Every row gives one point. Before rounding, the points of a table are all equally far from one centre. They may lie mostly on one side of it. Write the centre, to within rounding.
In the rows, zero is written as 128.

Points (8 x 2):
[[153 107]
 [ 62 117]
 [108  87]
 [128  90]
 [129  90]
 [164 133]
 [ 64 113]
 [ 60 122]]
Centre: [110 140]

Points:
[[165  98 192 182  91 113 100 116  90 165 135]
 [164 125 138 201 116 187  71 126 124 157 104]
 [161  95 171 152 101 168  92 107 107 101 128]
 [147 109 166 196  73 172 133 122 119 167 105]
 [172  89 197 167  95 168 114 119 122 155 100]
 [144 109 178 214 118 149 104 145 108 127 148]
 [184  96 192 172 147 162 122  75 100 134 105]
 [146  92 203 144 118 153  91 145 128 184 126]
 [143 126 187 158  85 179  92  79 136 151 135]
 [128 140 144 207  77 165 115 117 122 181 144]
 [149 101 199 150 116 163  78 107 120 174 167]
 [134 109 161 185  80 158  75 123 102 142 118]
 [150  85 191 128 111 178  95 122 121 146 152]
 [146 104 181 137 102 196  95 135 104 169 117]
 [131  99 198 194 109 168 106 131 123 136 132]
 [169  83 173 175 110 175  78 118  94 156 148]
 [181 116 162 161 141 187  86 100  88 118 156]
 [136 103 203 185 113 165  95  91 132 152 154]]
Centre: [153 127 144 156 134 141 121 113 119 158 130]

Points, 31 rows:
[[135 102 146 203 199  90  94  69 176 131 132  99 150 144 119 120 127 162
  106 168 183 140  86 194]
 [ 93  74 181 152 206 136 107  93 197 120 114 124 144 129 140 133 135 173
  109 122 140 123  82 159]
 [107 103 177 176 214 134 117  87 180 159 104 150 154 133 136 117 140 150
   87 144 166  97 102 163]
 [106 103 189 198 171 105 102  63 174 145 112 133 118 127 130 108 110 166
  117 162 159 124  86 195]
 [102 137 155 183 207 122 111 100 146 149 100 115 153  92 173 142 150 155
  155 134 165 129  86 197]
 [113  91 171 172 199 119  79  86 149 125 123 157 136 118 119 120 136 165
  127 121 159 115  72 190]
 [135  86 167 180 216 143 108  84 147 142 108 113 117 140 127 114 128 147
  122 138 195 144  76 200]
 [130 112 151 125 207 132 120  76 166 141 113 109 149  88 166 110 154 160
  107 162 168 120  59 198]
 [ 92 112 178 123 222 120 121  86 157 149 105 117 144 115 131 132 129 153
  144 144 183 132  99 216]
 [104 118 205 167 193 130 112  71 159 125 135 137 138 106 116 172 141 151
   84 162 186 137  91 181]
 [110  93 193 165 201 138  91  86 139 133 112 140 166 100 127 161 134 151
  107 134 185 147  67 178]
 [111 116 178 165 217 116 122  81 161 152  91 128 171 111 123 113 174 166
  158 159 159 107  83 177]
 [107 110 159 172 202 127 110 122 168 143 109  96 114 107 133 113 150 173
  121 172 208 133  67 175]
 [ 86  95 187 146 203 116 126  39 182 143 137 122 170 123 133 115 125 145
  119 168 175 134  62 165]
 [ 81  84 166 164 204 126 128 101 155 154 116 109 154 169 115  82 144 132
  121 109 166 113  74 189]
 [123 100 200 141 222 133 127  87 159 119 119 138 124  94 106 117 137 162
  122 179 167 134 117 174]
 [ 79 122 189 151 206 168 105  95 144 157 118 123 157 169 135 112 143 158
  121 174 155 125 103 188]
 [ 90 126 166 187 215 110 125 136 139 112 121 123 157 121 147 120 140 130
  102 156 174 102  83 196]
 [104 106 174 146 228 120 139  81 144 116 106 112 164 129 120 127 126 156
  119 155 119 129  87 207]
 [ 89 102 196 193 217 128 108  95 172 156 134 120 142  99 130 106 138 165
   90 137 159 167 101 169]
 [ 79 134 142 155 201 110 131  99 146  99  93 127 146 109 122 112 156 171
  129 148 153 114  76 184]
 [124 108 169 142 197 136  93 107 143 146  95 146 161 115 146 131 135 155
   82 136 159 134  94 218]
 [119 140 171 158 233 150 106  96 171 150  95 114 153  96 128 109 153 166
  146 137 190 122  91 184]
 [ 80 153 177 168 198 122 155 104 152 127 105 141 138 112 112 123 160 158
  110 148 137 155  87 192]
 [108  95 190 181 185 140 110 103 153 162  89 143 135  97 166 118 145 144
  128 150 177 106 112 186]
 [108 116 172 177 223 127 130 104 183 135 121 146 147 112 154 140 170 154
  112 133 171 126 103 185]
 [ 71 104 158 170 212 123 122  68 167 142 122  96 141 138 152 123 131 133
  117 122 138 101  85 203]
 [116 108 198 149 170 150 143  88 187 147  99 141 133  94 130 118 136 177
  121 146 137 101  64 146]
 [ 88  94 174 174 206 124 135  81 185 112 101 119 161  84 156 103 147 137
  134 124 169 113  72 164]
 [126 123 190 159 211 145 105  86 162 155 116 127 118 149 154 132 159 163
  129 161 146 130  72 197]
 [102 118 165 164 224 130 126  94 156 134 108  88 128 103 138 143 162 184
  132 150 168 117  71 173]]
Centre: [128 127 170 152 153 128 116 100 156 135 136  92 157 120 122 115 138 127
 125 140 157 133 104 159]

Points (28 x 24):
[[191 140 147 173 165 165  85 160 116 212 190 153 129  95 118 147 192 152
  135 112 167 129 129  94]
 [190 112 118 172 127 159 124 194 124 208 150 129 120  72 101 139 190 162
  141 139 118 164 129 123]
 [123 157 121 118 150 160  71 184 141 183 159 169 134  39 145 149 151 136
  151 127 160  89 127  70]
 [155 172 151 177 170 130 122 162  93 245 152 138 109 122 168 138 160 135
  126 118 139 175 108 122]
 [122 139 125 179 147 173 110 170 171 217 143 186 131  92 151 137 173 174
  105 184 109 152 128 119]
 [167  85 100 168 175 205 133 158 111 202 145 139 141  95 128 151 159 159
  117 141 179 130 142 111]
 [141 162 139 140 140 110 104 167 175 221 125 165 143  79 103 131 132 187
  160 149 118 136  98  84]
 [150 161 131 171 145 177 130 155 138 223 132 151  78  84 126 158 145 177
  163 170 135 161 126 130]
 [135 154 136 168 185 145 128 185 168 215 145 138 137  66 152 171 169 161
  131 181 135 121 101 106]
 [125  92 174 131 146 176 118 184 176 185 132 157 169 108 146 153 177 149
  126 155 114 162 172  99]
 [160 190 134 148 160 150 136 164 138 229 169 147 134 103 117 122 192 128
  121 124 137 138 109  80]
 [170 122 133 155 138 155 127 181 139 208 120 114 134  64 161 170 206 155
  144 147 152 127 124 117]
 [154 172 178 160 178 155 116 172 147 232 143 150 110  84 149 138 152 136
  151 150 117 126 140  94]
 [173 179 112 182 145 169 113 196 139 188 154 165 120  54 126 129 156 163
  113 171 124 148  93 116]
 [141 155 116 177 158 164 131 165 128 234 186 161 143  94 144 120 188 149
  131 153 151 152 151 127]
 [164 153 166 166 132 123 149 126 103 186 154 127 167  80 144 161 110 191
  106 163 144 121 155 133]
 [162 132 134 162 153 127 108 143 118 247 166 127 130  63 140 128 149 145
  129 155 121 157 152 106]
 [187 122 120 184 149 187 112 174 111 179 149 106 146 108 122 167 152 141
  156 157 102 124 144 100]
 [184 146  96 160 128 145 129 156 132 226 145 137 111  84 172 138 138 155
  133 156 123 132 132 140]
 [152 127 178 139 124 139 112 168 112 248 136 155 115  59 152 148 188 153
  130 139 149 138 118 130]
 [152 133 145 167 161 191 127 197 120 239 157 142 138 121 115 141 175 171
  148 158 138 146 110  85]
 [188 116 117 202 132 155 123 177 129 204 115 128 101 110 114 119 171 166
  142 120 151 120 126 102]
 [168 132 113 168 156 170 138 153 156 222 156 145 117  65 111 150 189 175
  129 156 144 147 110 142]
 [168 135 162 180 177 163 162 156  97 229 166 116 106 105 170 121 166 189
  139 131 127 158 121 127]
 [184 136 119 174 134 184 151 160 133 240 134 139 111  72 150 163 151 135
  130 119 124 151 107 108]
 [191 136 157 139 140 177 120 195 158 195 138 123 155 112 160 122 153 170
  158 131  83 142 120 106]
 [151 150 113 205 157 160 117 180 159 228 150 178 127  80 126 152 170 155
  122 140 119 131 135 136]
 [182 141 153 195 197 153 103 170 114 200 149 113 111  73 166 125 179 178
  132 109 122 147 127 135]]
Centre: [118 122 142 150 147 142 129 154 115 148 154 159 128  97 141 145 144 161
 133 113 130 146 107 105]

Points, 31 rows:
[[ 93 180 161 109 110 167 137 140 200  70  49 106 155 135 137 120 160  64
  151 127 124 111 132 140]
 [116 137  56 108 154 165 128 123 192  92  84 101 119 117 105 109 167  62
  128 115 109 143  72 137]
 [ 92 151  71 132 141 187 159 155 226  94  98 145 120 162 111 103 119 116
  138 141  77  96 118 128]
 [ 82 185  82 194 149 174 126 105 178  67 124 155 156  91 148  63 157  75
  100 154 143 145 138 180]
 [ 61 173 109 196 120 203 123 173 150 143 130 151 147 191 111  98 185 105
  136 140 143 125  96 189]
 [129 129 117 169 169 194 151 102 208 135 127 133 117 164 134 112 159  72
  148 185 147 114 127 178]
 [104 151  84 151  98 199 123 165 196 120 113 112 130 181 147 134 137 126
  132 160 114 156 155 154]
 [ 78 175  74 148 152 156 116 165 154  82  77 124  77 144 136 123 148 119
  139 153 150  81 148 119]
 [128 156  72 141 116 181 100 109 112  88  69 119 122 116 171  88 187 104
  146 153  92  74 130 149]
 [124 128  94 145 101 183 106  94 151  89  88 120  61 167 101 106 178  77
  165 141  49 103 128 170]
 [121 192 108 148 154 195 130 151 207 124 113 110 131  93  80  49 165 124
  164  98  87  91 136 153]
 [ 59 156 112 145 151 195 105 142 208 111  69 127 174 149  80 133 164  95
  130 138 123 104 158 155]
 [129 125 146 142 131 161  95 140 216 105 156  72 102 139 129 108 158 137
  145 152  96 159 129 166]
 [ 58 166 108 178  91 201 107 141 159  72 143 130  98 177 122  75 148  60
  143  97  82 101  91  98]
 [126 127  96 147 114 150 155 156 166  73 105 130  87 176  96  73 179 111
  102 140 118  82 126 102]
 [ 79 129 136 120 118 164 131 144 206 116  81 150 127 127 112 122 199 147
  147 160 115 119 100 137]
 [ 92 188  99 138 154 222  93 136 220 100 134 147 116 146 117  98 179 107
  164 166  92 146 120 155]
 [105 171  92 103 156 166 141 121 187  78 124 120 117 110 187 140 161 114
  120 150 142 107  90 107]
 [105 157  99 120 157 176 147 159 226 121 130 145 129 170 163 157 172  68
  119 139 121  86 128 182]
 [ 57 159  91  93  94 135  88 159 179  71 110 114 120 136  91 121 102 109
  102 165 107 131 106 138]
 [ 70 182  79 131 110 163  82 128 175 133  66 126  91 141 112  82 153  50
  140 150 103 107 118 165]
 [ 91 156 113 166 167 217  89  90 191  82 124 133 104 167  96  80  99  90
  139 162 110 147 100 163]
 [ 85 153  97 210 118 169  97 166 191 121  94 109 176 159 112  93 121  75
  145 151 102 147 143 191]
 [ 99 120 154 164 121 149 111 128 185 106 130  90 140 168 114  94 131 163
  102 135  99 128 153 101]
 [ 62 142 115 142 143 211 140 142 192  88  64 134 139 142 147 143 158 127
  110 109 110  95 123 127]
 [ 84 134 124 154 133 174  94 159 197 102  71 148 144 169 110  86 125  81
  127 147  34 105  97 166]
 [117 134 115 144  79 159 116 164 201 137 104 131 119 195 108  92 171  81
  160 102 114 140 120 191]
 [101 168 109 169  94 213 139 132 189  90  98 188 100 136 185 112 115 133
  127 125 130  93 109 163]
 [120 129  44 136 139 185 136 153 137 101 113 115  84 123 106 109 145  80
  167 128 124  59  76 114]
 [133 156  77 166 183 129 100 106 162  73  83  99 155 164 148  90 122  77
  124 107  91 114  69 155]
 [ 67 153 140 138 132 183 140 178 176  70 100  81 146 178  74  88 175  71
  148 120 122 112 147 155]]
Centre: [120 171 130 157 128 154 127 131 135 100 142 144 132 122 106 130 138  89
 133 122 101 113 119 157]

Points:
[[ 74 102  96 144 125 110  69 130 170 111 126 102 127  95  90 176 168  95
  176  89 154  84 101 153]
 [ 97 159 129  83 176 111 122 151 142  98 150 135 131  93 111 122 176  74
  206 117 108  24 109 134]
 [ 97 122  72  93 165 101  95 192 113 100 137 102  84  98 104 140 157  81
  184 169 120  69 100 134]
 [136 113 102 119 170 120 167 131 112  93 176 109  91 130 119 111 182  73
  186 113 122 100 110 118]
 [111 151 105 106 136 110 106 120  95  98 120  84 143 133 100 134 189  74
  190 135 159  83 158 107]
 [ 81 159 114 100 190 114 135 130 138  73 149 120  79 112 111 178 184  69
  167 137 149  76 109 170]
 [103 173 125  80 184 118  99  88  97  90 192 165 146 116 142 140 164  86
  185 116 166  83 113 130]
 [116 135  97  77 175 121  85 188 128 134 170 121 114 116 158 161 169  79
  194 161 158  65 152 137]
 [127 141 129  75 146 111 122 147  99 117 199 100 145 107 125 127 153  53
  169  78 186  64  76 159]
 [ 61 144  90 126 168 107 105 166 138  61 144 112 132  89  69 127 163  59
  182 141 119  92 108 127]
 [ 93 183 108  83 146 113 111 173 125  74 162 131 133  98  82 114 177  66
  210 128 140  60 100 129]
 [109 160 130 104 130 139 104  92 145  94 128 122 120 107  67 128 198  55
  184 117 132  86 112 152]
 [105 156  84 106 175 153 132 151 121  65 169 120 111 121 102 113 197  52
  135 124 153  79 130 153]
 [119 152 133  47 174 160  79 154 113 110 164  94 116  81 110 177 155  59
  178 118 159  64 122 154]
 [ 93 164 146 104 164 122 110 135 154 101 174 105 166 122  97 134 169  54
  191  93 159 102 158 167]
 [118 169 122  66 180 165 104 141 160 125 137  84 149 111 139 133 162  94
  170 125 120  74  88  77]
 [135  99  83 102 141 129 100 159 133 150 149 101 125  58  61 138 153  57
  169 123 174  90 120 130]
 [ 98 176  90 122 162 132 117 156 149  65 163 122 126 118  76 160 208  66
  185 145 139  94 106 153]
 [ 84 161 147 127 187 101 127 124 117 114 163 105  93 124  93 165 197  71
  181 140 149  85  82 130]
 [110 131  88 109 153 139 126 142 151  70 215 122 114  84 115 159 183  57
  180  80 148  99 105 114]
 [113 149  94  68 166 171 103 116 124 100 161  85 146  74 138 142 116  56
  185 105 114 106 112 175]
 [137 155  95  79 133 100  95 116 156 123 116 113 122  94 104 155 162  37
  184 102 142  76 123 146]
 [123 162  79  77 161 126 110 150 133 108 143 160  94 123  91 154 164  83
  213 130 136  74 119 143]
 [104 193 170 114 194  97 128 130 128 112 161 112 120  86 104 155 172  79
  208 123 166  92 122 167]
 [113 167  71  89 173 134 122 152 111 106 151 115 121 101 117 152 198  57
  215 115 144  81 117 131]
 [119 148 123  93 132 113 111 155 107 107 164  77  98 103 150 115 179  47
  191 108 139 130 114  86]
 [117 179 152  93 162  95 100 122 145 124 157 131 117 135 141 141 194 131
  216 103 108  89 133 147]
 [ 97 135 145  80 185 120 114 127 150  86 157  92  98  76 137 130 169  79
  225 135 133  92 150 144]
 [137 141 116  88 149  97  85 177 102 133 142 120 125  93  62 116 168  79
  181 149 109  68 155 126]
 [122 134 115  87 163 138 117 158 141  43 144  96 132  91 105 158 137  43
  169 153 187 113  94 131]
 [ 99 151  91 123 188 114 121 154 144  89 136  96 134 123 113  99 130  59
  199 110 138  76 105 165]]
Centre: [114 141 125 110 138 122 111 147 127 110 159 119 137  87 127 141 154 113
 147 131 139 102 109 143]
